Each row is a point. A path goes straight from each point to the next, and from the last back to the first. The post is the endless flat space through its rows: a point in 2 columns, a line in 3, a plane in 4, and so on, so that a path can go around it. Count how often the path circles the post. Going back the other way cancels.
(in the rows, 128 means zero)

Post (1 x 2):
[[136 133]]
Path (17 x 2):
[[ 85 105]
 [154  98]
 [222 123]
 [159 133]
 [157 157]
 [ 54 168]
 [ 89 108]
 [152 102]
 [169  84]
 [202 111]
 [159 175]
 [ 86 170]
 [104 112]
 [175  78]
 [201 138]
 [134 185]
 [111 158]]
Times around: 3

Post, 3 rows:
[[ 75 105 214 136]
 [118 191  73 127]
 [129 142 121 119]]
Path:
[[148  97  99 140]
 [161 121  42  90]
 [140 148 128  56]
 [116 222 134 118]
 [ 63 195 168 214]
 [122  95 129 174]
 [ 96  90  91  90]
 [133 141 126  63]
 [ 81 199  75 122]
 [ 98 102 158 116]
 [117 123 107 155]
 [ 79 174 152 157]
 [ 53 239 158 166]
 [ 98 125 162 190]
 [107  78 124 145]
 [ 61 117 100 103]
 [130 153 132  79]
 [109 163 154 128]
 [ 98 146 162 164]]
Times around: 2

Post, 8 rows:
[[109 130 115  57  82 158 146 163  82]
 [ 89 141  71 144 166 109 162 140 103]
 [ 89  58 140 137 141 189  93 171 133]
 [153 161 154  45 140  55 144  82  86]
 [127 152  93  90 127  95  86 155 129]
 [129 111  68  94 177  95  90 116 148]
 [140  91  96 121 114  91  98 117 164]
 [ 87 109 179  88 142 114 100  35 127]]
Path (27 x 9):
[[143  75 164  91 188  73  68 131 173]
 [ 94 109 129 111 194  91 164  87  88]
 [120 112 140 139 107  72 129  96  64]
 [149 158  92 117 200  72  62  63 132]
 [119 114  85  71 118 144 149 102 171]
 [ 80  80 111  85 165 148 136 123 163]
 [ 48 208 144 106 144 143  73  80 150]
 [ 77 114  86  39 152  71 120  64 150]
 [ 91 141  84 134 158  56 121 147 111]
 [153  65  89 102 161 149 116 176 111]
 [ 98 183  87 104  97 137 133 103 109]
 [ 88 108 145  86 155 192  93 138 139]
 [146  62 121  71 120 104 162  94 135]
 [ 66  95 155 114 111  97 103  92  97]
 [151 101 149 118 158 102   7 160 125]
 [ 72 180 107 112 156 139 113  88 117]
 [135 176 137  35 139 116 139 152 125]
 [155  92  81  90 213  82  93 189 146]
 [131 105  98  76 158  99 115 142 103]
 [118 130 141 102  91 101  84  89 128]
 [ 95  58 120  47  68 134  61  99 130]
 [ 88  67 136  96 126 131 107 168 133]
 [ 89 105  92 171 140 115 207 158 161]
 [157 114 212  70 119 168 128 158 100]
 [160 121  66  64 130 117 141 132  85]
 [160 107 149 116 195  51 146 127  93]
 [102 148 180 103  96 116  76 182 124]]
Times around: 2

Post:
[[116 178 123  32 135 146 124 124 108 157 112 126  61  79]
 [130 119  91 120 153 152 115 149 136 153 141 140 111 139]
 [110 123 130 178 131 110 131 123 108 120 126 118 115 100]
 [ 66 199 113  86 195 142 137 103 141 142  71 108 136 130]
 [136 106 129 113  93  93 130 100 122 164 147 127 128 137]
 [117 135 151 177 127 132 107 122 116 112 116 153 119 151]
 [127  88 122 143 123 108 105 126 112  90 133 130  90 132]
 [140 141 131 126 165 140 107 140 105 131 139 110 159 147]
 [152 162  89  98 132 140 118  97 161 120 149 117 140 147]
 [142 141 119 112  88 165 131 128 128 138 100 158 149 112]
 [117 103 136 154 114 134 104 155 149 111 144 122  93 128]
 [182 102 138 102  91  66 128 110 176 172 126 145 102 100]
 [109 107 128 132 133 128 107 120 147  99 163 159 132 123]]
Path (30 x 14):
[[123 152 108  94 138 133 148 153 104 148 154  67  19 115]
 [104 103 211 187 139  59  89 184  93 133 108 102  80 134]
 [111 113 122 182 172 128  66 142 117 109 159 162 149 142]
 [107 117  86 154 145 141  99 128 138 134 130  91 116 117]
 [120 117 113 125 125 138  80 139 141 143 112 125 249 193]
 [164 149 144 110 161  83  99 111 159 158 113 136 125 123]
 [104 120 140 120 152 134  74 105 113 146 126 160 112 204]
 [ 82 109  68 124 199 135 125 106 159 130 140 141  94 161]
 [135 162 165 129 158 118 138 125  72 115 118 119 144  96]
 [129 158 134 120 168 165 119 136 121 129 138 171 120 146]
 [160 152 132 123 129 126 144 177 144 164 125 114 142  89]
 [121 138 139 123 109 134 102 141 198 133 111 151 116 138]
 [163 156 138 127 144 142  80 117 178 141 103 187 111 145]
 [115  67 114 136 137 119 106 115 112  99 141 148 137 133]
 [125 147 182 170 134 131 112 104 135 106 141 165 114 163]
 [100 146 154 133 144 131 140 142 168 131 116 191 153  99]
 [ 96 165 131 117 128 123 144 133 176 114 113 130 142 159]
 [127 131 151  98  72 119 151 113 138 149 157 117  89  96]
 [119 127 123 149 172 148 123 100 120 166 169 134 152 213]
 [ 90 158 146 153 107 184 131 154 144  81 147  92 171 115]
 [ 92 139 163 154  76  71 128  98 157 111 131 153  85 130]
 [134 162 129 106 114 126 133  92 153 138 138 169 100 125]
 [112 138 116 143  98 120 142 123 186 116 141 160 137  93]
 [ 80  84 119 168  71  69 116  85  95 110 139 163 171 115]
 [132 149 131 125 123  84 131 107 116 128 107 173 152 137]
 [173 163 109  92 148 155 120 129 167 118 167 134 213 190]
 [ 71 102 122 122  40 134 105 143  94 114 125 113 115 160]
 [104 130 106 135 118 150 101 103  95 132 143 154 120 152]
 [135 194 130  43 134 197 104 141 123 131 101 105  85  98]
 [122 138  94 108 122 145 158  88 173 121  81 120  59 108]]
Times around: 3
